Each row is a point. Before rounding, the points of a table are all equally far from one centre. They may lie mostly on one side of it. Write the centre, to within rounding.
(in the rows, 128 means zero)

Points (8 x 2):
[[ 91 180]
 [ 98 157]
 [ 93 192]
 [ 91 177]
 [ 93 192]
 [129 138]
 [ 99 155]
 [113 142]]
Centre: [133 179]

Points, 10 rows:
[[154 155  89  62 151  71]
 [159 154  73  84 128 131]
 [107 152  78 128  75  87]
 [117 152  80  87  99 113]
 [109 141 145  79 162  74]
 [131 143  83 119  88  30]
 [116 145 103  61 130  86]
 [177 159 142  76 129  65]
 [136 147  41 100 121  69]
 [111 104  80  81 110  95]]
Centre: [146 133 109 135 137  85]

Points:
[[171 201 180 156 105 169 164  92 128 147 109  75]
 [ 76 110 141 125 115 142 205 107  93 173  74  95]
 [115 153 188 144 137 176 177 111  85 161  78  55]
 [121 175 203 153 148 164 175 135  80 171 106 109]
 [ 93 181 171 129 172 157 159 133 150 175 135  77]
 [182 162 155 123 131 193 162 119  91 168 131 165]
 [ 80 205 168 163 126 202 104 104 131 144 117 111]
 [151 105 125 143 137 196 191 156 130 183  79 106]
 [164 173 139 147 141 177 176 112 163 195 128  82]
 [146 130 148 192 118 203 167  86  89 176 158 144]
 [136 101 172 138 117 194  84 123  85 171 101  51]
 [113 163 168  92 140 190 146 132  87 181  76  96]
 [ 87 144 135 152 115 204 186 141 143 193 130 104]
 [ 94 166 187  94 126 178 131 128 131 202 103  88]
 [101 199 132 102 143 146 175 102 109 148  84  90]
 [112  92 118 131 108 197 148  48  71 169 135 120]
 [ 93 190 149 169 139 165 137  79  83 159  84  71]
 [134 156 150  97  78 172 109 113  78 171 119  61]]
Centre: [127 122 149 144 122 149 130 106 130 137 112 118]

Points, 25 rows:
[[193 145 156 243 110 117 149 125 124 126 153 131 160 144 144 204 131 140
  130 117]
 [167 140 117 249 110 150 137  99 111  93  88 143 127 150 152 173 125 146
  159 120]
 [152 136  93 231 126 136 159 108 122  76 123 112  98 138 124 181 123 130
  132 114]
 [170 129 139 226 153 114 180 105 130 119 111 130 122 168  94 167 138 114
  130 140]
 [165 111 144 228 101 135 187 108 158  73 138 114 103 177 132 172 145 127
  126 121]
 [205 116 168 206 111 143 155 107 145  67  82 128 128 149 122 191 126 118
  130 137]
 [184 123 161 201 102 165 152  96 155  90  83 150  87 154 111 157 124  96
  141 142]
 [181 109 136 203 155 168 156  87 154 107 116  98 107 137 160 207 131 115
  145 108]
 [168 148 138 223  77 173 160  86 147 100 105 152 113 158 130 178 130 137
  133 119]
 [199 153 144 186 102 164 176 124 126 120 125 114 138 162 152 194 106 100
  142  93]
 [198 129 146 224  98 138 143 109 123 117  87 122  76 156 151 175 152 115
  165 102]
 [168 133 125 223  85 156 186 118 140  77  83 150 142 117 124 153 144 125
  148  91]
 [196 152 165 204 140 144 152  72 112 114 100 181 135 138 168 160 152 126
  156 176]
 [178 140 139 212 118 162 170 111 150  72  95 139 108 145 142 207 132 119
  124 103]
 [154 150 135 237 109 139 153  98 129  92 136 146 128 156 113 190 161 103
  134 129]
 [215 140 166 209 128 157 176 119 139  79 112 149 129 170 121 157 122 137
  148 124]
 [210 131 131 220 149 134 152  97 127  83 118 136 118 138 135 203 135 115
  118 134]
 [176 152 142 211 114 170 178 114 137  86  91 135 107 129 146 200 131 106
  143  94]
 [205 149 158 206 125 138 146  85 170  84 104 161 111 138 112 179 130 145
  155 114]
 [203 140 172 207 126 178 157  83 131 109  85 119 139 142 145 170 154 147
  145 114]
 [166 139 163 208 129 149 136  89 135  79  93 130  99 153 150 204 139 142
  146  86]
 [194 150 144 185 127 165 178  98 126  93  93  92 101 151 159 186 122 124
  120 123]
 [180 142 135 214 133 118 189 134 121  82 109 138 113 179 150 182 142 137
  112  92]
 [190 132 123 200  98 152 164  90 118 112  89 149 122 159 161 191 100 104
  138  90]
 [173 131 124 224 108 162 166 106 160  91 111 153 132 164 168 200 157 130
  127 101]]
Centre: [153 119 148 172 118 120 145 123 139 116 125 140 126 122 161 144 133 129
 140 129]

Points, 29 rows:
[[ 84 179 104 139  60 139 138  63 108 201 139 110 105  96  93 125 182  89
  134 180  38 114 116 134]
 [ 79 174 110 161  83 129 154  33  58 181 112 120 137  86 111  88 167 135
  164 130  86 103 119 141]
 [ 84 143  98 150  93 121 167  56 100 159 103  93 143 110  82 121 158  80
  129 163  49 152  78  79]
 [127 147 103 163 132 104 134  45  55 153  77 132  84  64  98 140 186  92
  107 164  81 129 103  86]
 [100 188 146 154  79 141 144  54  84 150 133 113  74  82 100 103 181 102
  110 142  32 147  78  92]
 [122 148 165 177  84 136 204  53  92 172  93 114 113 108  91 130 132 135
  140 159  43  95  84 131]
 [ 84 150 136 163  89 130 158  64  67 164  71 123 124 102 105 123 187 135
  150 217  62  93 100 123]
 [101 129 107 135 122 122 159  75 101 148 106 139 129  81 168 161 202  85
  164 138  78  95 126 111]
 [ 67 187 102 126  94 155 152  83  82 192 134 119  77  93  94 107 196 111
  128 156  48 144 140 130]
 [ 93 180 148 136 132 139 149  66  79 140 147 125 120  90 139  75 154  96
  160 207  76  76 110 118]
 [ 71 157 108 192 140 121 121  66  63 156 111 111  77  44 119  96 149  93
  125 175 103 101 102 146]
 [121 172 103 165 103 166 167  29  75 156 112 102  67 157  68 127 138 132
  147 134 118 137 118 116]
 [ 92 209 139 143 117  61 175  69  98 173 103  84 107  85 141 104 124 118
  110 112  97 146  94 108]
 [ 75 175 138 126  92 158 154  53 101 174  89 115  96 110 103 134 174  97
  191 157  92 104  89 107]
 [ 89 189 106 127 103 155 124  47  93 167 112 130 134 102  82 120 173  56
  136 168  66 126 102 128]
 [116 184 128 198 107 189 137  59  84 140 124 116 110 108 104 124 188 121
  158 183  67  97 115  98]
 [ 75 139 139 132 121 127 161  46 107 175 141 102  99 106 110 158 164 112
  145 182  58  99 126  66]
 [114 201 123 170 100 104 108  61  99 159 159 101  91  66 116 116 162 159
  120 171  80 127 101  90]
 [ 57 196 148 142 103 132 142  45 105 161 102 127  70 113 122  88 156 105
  113 205  36 114 123 102]
 [ 90 195 125 164 122 168  89  50  86 179 104  98  91 123 153 118 158 132
  145 197  75 104 148 128]
 [ 98 198 142 153  95 139 151  71  53 181 115 137 158 111 139 147 157 157
  157 145  86  95 156  99]
 [ 85 155 122 179 112 132 133  61 134 129 116 130 110  64 105 126 154  88
  114 197  75  54 150 114]
 [104 204 161 182 114 142 134  64 113 161 126 105 138  69 117 127 152  82
  114 144  78  84  95  73]
 [111 195 115 171 130 133 178  86 124 157  66 133 122  83 107 151 172 109
   94 125  71 130  94  97]
 [ 80 177 119 159  92 143 161  25 118 155 120 126 106  88 118  87 159  79
  131 196  58 103 110  80]
 [ 75 186  85 169 103 133 167  64  82 143 141  61  92  82 122 109 171  79
  136 169 120 108 160 118]
 [121 196 109 145  94 165 165  79  85 155 128 146  96 110 165  98 159 120
  138 127  37  94 107 160]
 [ 81 193 128 169  74 145 169  72  99 153 137 131  87  85  81 107 166 106
  154 170  39  98 100 100]
 [113 203 135 190  95 138 160  29  76 188 142  87 125 133 133  83 143  96
  151 153  76 103  98  89]]
Centre: [116 141 142 164  90 117 137 102  94 157 111 124  98 127 126 107 143  99
 119 149 101 129 136 117]

Points (29 x 24):
[[ 67 129 154 141 208 110  94 137 101 116 156 129 169 100 144  51 113 116
  160 141 161 104  97 174]
 [ 74  71 101 129 146 117 152 107 100 136 132 133 215 111  90  34  87 110
  133 154 125  90 132 160]
 [ 61 119 136 128 199 177 162  99  94 107 143 121 200 120 129  54 159 132
  179 101 119 110 108 143]
 [ 99 142  89 132 139 121 124 125  93 122 103 122 223 115 167 101 107  67
  185  91 120  99 116 158]
 [101  92 115 180 202 172 133 137 118 133 166 116 194  63 131  54  99 108
  148  97 135 107 140 141]
 [ 51 130 187 155 163 132 124 111 117 127 155 116 212 101 129  69 115 132
  158  88 126 125 125 119]
 [ 58 128 143 126 174 120 146 136 120 145 129 145 200 140 140  68 126  76
  139 129 133  99  79 207]
 [ 79 131 158 154 211 110 159 138 127 113 153 137 221 101 117  72  85 109
  139 110 115 101 136 160]
 [ 99 143 165 160 103 146 148 156  79 117 156 152 208 133 150  99 120 136
  169  94 136 109 115 197]
 [ 38 140 149 169 142 132 154 124  90 154  92 150 191  95 121  83 117 107
  143 134 178 118 154 168]
 [ 81 179 160 118 173 139 174 123  82 106 143 109 209  75 114  54 136  92
  124  85 167 102 110 142]
 [115 136 144 143 134 103 131 125 109  97 122 127 221 124 151  52  82 112
  163 116  87 117 145 186]
 [ 75 108 159 174 184 145 141 171 151 126 115 126 187  97 127  76  91 102
  158  92 111 128 121 145]
 [ 56 132 123 119 153 131 147 178  96 120 100 104 231  95 119  87 115 101
  111  95 127 118 103 155]
 [ 96 107 138 161 160 146 169 116 132 120 135 128 186 117 178  46 114 124
  151 100 164 168 114 166]
 [ 93 105 151 142 178 157 176 138 104 166 167 122 224  64 126  86 146 107
  152 106 145 102 120 170]
 [ 85 110 141 150 155 170 165 170 146 119 137 134 209  87 103  96  86  99
  186 125 115 118 160 134]
 [ 80 135 125 174 144 156 156 129 112 175 145 147 219 106 113  46 133 108
  163 114 135 153 126 159]
 [ 85 103 152 179 174 142 146 123 111 114 131 129 188 110 131   7  95 120
  131  94 147 115 175 145]
 [ 82 112 142 181 143 157 146 102 121 142 169 132 228 116 117 111 113 143
  146 142 143 150 178 163]
 [ 79 127  88 135 160 113 152 127 108 130 160 102 209 124 138  38 118 132
  166 114 121  76 144 151]
 [ 77 104 147 158 162 116 170 116  72 142 107 113 186  78 129  47 123 107
  129  91 161 119 129 195]
 [ 83 148 150 160 149  90 137 120  95 141 178  85 204  91 127  70 132  83
  145  98 101 122 138 167]
 [ 62 130 143 149 155 137 130  83  97 131  93 117 188  88 134  81 111 153
  159 178 155 125 117 153]
 [ 99 125 154 128 162 125 165 117 102 190 146 158 235  91  80  68 121 106
  146 115 155  95 153 149]
 [ 98 118 121 140 164 186 174  79  94 123  96  83 214 101 138  59 118 118
  160 125 153 124 133 133]
 [ 81 135 119 139 190 160 137 159 120 147 102 124 195  70 131 130 143 102
  153 112 174 133  97 179]
 [104 133 158 135 183 169 164 117  97 150 125 124 216  99  79  52  98 133
  134 153 108 143 148 171]
 [ 79 138 114 134 206 156 157 141 106 141 171 112 195  77 131  64  97  70
  135 115 100  90 113 124]]
Centre: [123 117 133 127 145 144 127 121 101 111 136 142 156 121 114  99 136  97
 120 124 137 111 135 138]
